Each row of a before or after table is a point. One or more steps were done to the points. Then noise was added and the rows were shuffled. The steps act on columns, c1 being the first. Write out the steps. A step turns or swaps two columns, mirrors them in a line or flattens them onto one, adds a multiple of one to another, or multiplies or shifts one. Angles are multiples of 10 degrees, from the lower column toward the higher: turns from -170 to 170, lines from 10 to 170 but not 90. Use the fewest steps. Two steps may share a column if one is a turn and the other turns, adds or multiplies; they go together, in the order done. Otherwise the lowest column goes first.

Before (9 x 3):
[[-11   6 -79]
 [  4  24 -29]
 [  8  33 -22]
 [-13  -3 -14]
 [ 61  17  18]
 [121  -6 -27]
 [ -7 -40  14]
 [-16 -66 -14]
 [ 86  -3 -28]]
After, 9 rows:
[[-43  15 -52]
 [ 25   3  27]
 [  5 -31   9]
 [-12  33 -13]
 [ 37   8  47]
 [-15 -57 -18]
 [-10   1 -14]
 [ -8  40 -10]
 [ 31  23  39]]
Steps: flatten c1 and c3 onto the line at 50 degrees; shift c2 by 10

Before (11 x 8):
[[ -19   -4 -102  -33   60   26    8   21]
 [  11   64  -50  -34   30   12  -53   44]
 [  -9   47  -14  -82   -6    1  -38   -1]
 [  -9   11  -37   -5   53   22   23   33]
 [  25  -19  -31  -19   16   79    1   60]
 [  28  -90   64  -29    1   25  -82  -47]
 [  53  -30    5    9   49   13  -41    0]
 [   8   34   25  -35   -7   -5   -3  -17]
 [  69  -91    2  -19  -40  -35  -40  -23]
 [  23 -104   44   47  -70    0  -93  -61]
 [ -26  -36  -41  -13   54    1   -7   97]]
After, 11 rows:
[[ 15 -12 -61  36  31  10   9  55]
 [-12  60  -1   0   8   4 -44  49]
 [ -2  33 -16   6  63  32   1   5]
 [-57 -34 -22  11  48   4 -53  22]
 [-32 -38  26 -13  -1   2 -38  -6]
 [ -2 -14 -28  16  41   8  22  45]
 [ 49  79  62 -34 -44  10 -81   9]
 [ 26 112   9  -5 -30 -16 -40 -37]
 [-31 -16  34 -20 -20   0  -3  -3]
 [ 64  85  12  -7 -73   0 -92 -58]
 [ 45   2 -26  14 105  -1  -8  36]]
Steps: turn c1 and c2 by 130 degrees; flatten c3 and c4 onto the line at 150 degrees; mirror c5 and c8 in the line at 40 degrees; multiply c6 by 0.4

Before:
[[-16  -7  -7  11 -16  12  -2   2  -9  20 -27  -7]
 [-15  -7  -7   8   9  24   6 -10   3  -6  15  18]
 [ -7  -9 -12  27   8  -6 -23  -4  12  18 -42  16]
 [-13   3   4  -6   7  16   6   5  31  18  19  -1]
 [-22   9  10  25  13 -12   6   1 -10   0  23 -38]
 [  8  -6  -5  25   9  -4 -25   7  -1  18  19 -32]
 [-19  13  -6 -15  -5   2   2   7   1 -31  17  -1]
 [ -6   2  -8  24  12   3   6 -15  -1 -45  15 -60]
 [-15   6  10  28  11  35   2  12  -2 -34 -17   2]
 [-18 -41  21 -28  10  -1 -21  -8  19 -58   1  15]
 [  5 -16  -8  32 -25  -9  11   8  -4   0 -45  11]]
After (11 x 12):
[[  -5   -6   18   25    3    8  -26   -4    9    6   -5  -64]
 [  -8  -16  -44   32   -4    5   11    7  -26  -11   -6   22]
 [   2   13   16  -15   -3  -19    3   22   -5  -16   -6   -2]
 [  24   -6   15    7    0  -14    6   -5    9  -15   -7   37]
 [  -2  -40    1  -28  -14  -18  -21   23   17  -40   21   29]
 [  12   -8  -26   11    4  -17   -1   -8  -19   12   -6  -13]
 [  17    4   19   -6  -27  -13    6   -4   18   22    3   -2]
 [ -12    8   22   25   14  -22    7    1    8  -12   10  -77]
 [  -6   -9  -43   27   -9   -7  -23  -12   12   -1  -12   33]
 [   1    2   15   24    5   -6    6   10   11  -58   -8 -121]
 [  34    6  -17   28    4  -16    2   28   11  -38   11    5]]
Steps: swap c1 and c6; swap c3 and c11; turn c8 and c10 by 30 degrees; add -0.5 times c4 to c10; turn c5 and c9 by 70 degrees; multiply c12 by 2

Before, 9 rows:
[[-26  -3 -27  34   0 -30 -38 -47  16  11  21   7  17  14  16  13 -52 -31
   -9  29]
 [  4  -3 -15  -9 -20 -23 -46 -50  36 -56  25  -6  -6  30  -2 -26 -10 -16
  -26 -21]
 [ 34  -3   3  25  13  -3  18   0 -32 -33  46   1 -35  34 -11  -3   8  23
  -44  22]
 [ -4   8 -20 -28   8  38 -37 -32  28  14 -16   0  14  15 -25  -3   3   7
  -31   6]
 [ -1  52  35  45  -6  18 -29  -4 -38   8 -11  -3  20 -15 -12   4 -57  41
    1 -27]
 [ 18  60 -39 -15   9   6   9   4 -12 -12   7 -19  29  -3  34  32  20  17
   11  28]
 [-19  -1  20  49  35   8  11 -18  25 -37  27 -47 -26  -2  44 -47 -43  20
  -36  27]
 [ 30  23   0  -5  -9 -27  -2 -12 -31  22 -18  13 -17  -6   2 -48   4 -23
  -40 -46]
 [ 19  10 -21  15 -24  35  -9 -19  -3 -30  -5  23  34  22 -24  17 -21  -2
   -5  32]]
After:
[[   0   52   35    9   -6   17   12   -3  -38   -8  -18   -3   21  -41
   -13   11  -56  -50    0  -27]
 [  34   -3    4   22   13   -1  -25    1  -31  -23   74    2  -36   10
    26   -8    9  -16  -44   22]
 [  19   11  -21   36  -23   34    9  -19   -1  -33   -8   23   34   19
    19   42  -22    0   -6   33]
 [  30   24   -1   -6   -9  -25   11  -11  -31    8  -30   12  -15  -28
   -21 -120    3   22  -40  -46]
 [  19   59  -39   25    8    5  -15    5  -11   27   12  -20   29  -11
    23   79   20  -14   11   28]
 [ -25   -2  -26   61    0  -30   46  -48   16   17   33    9   15   26
    -4   33  -53   17   -9   28]
 [   4   -5  -14    5  -20  -24   49  -51   36  -21   39   -5   -5   55
    52  -66  -11   -1  -24  -22]
 [ -17   -2   21   29   35    8  -16  -19   25   28   42  -46  -24   18
    49 -117  -43  -14  -37   28]
 [  -4    9  -19   -7    9   39   32  -32   28  -20  -24    0   14   35
   -21   -8    3  -19  -31    6]]
Steps: add -1 times c3 to c4; turn c7 and c18 by 160 degrees; add 0.7 times c9 to c14; turn c10 and c15 by -70 degrees; multiply c11 by 1.6; multiply c16 by 2.5
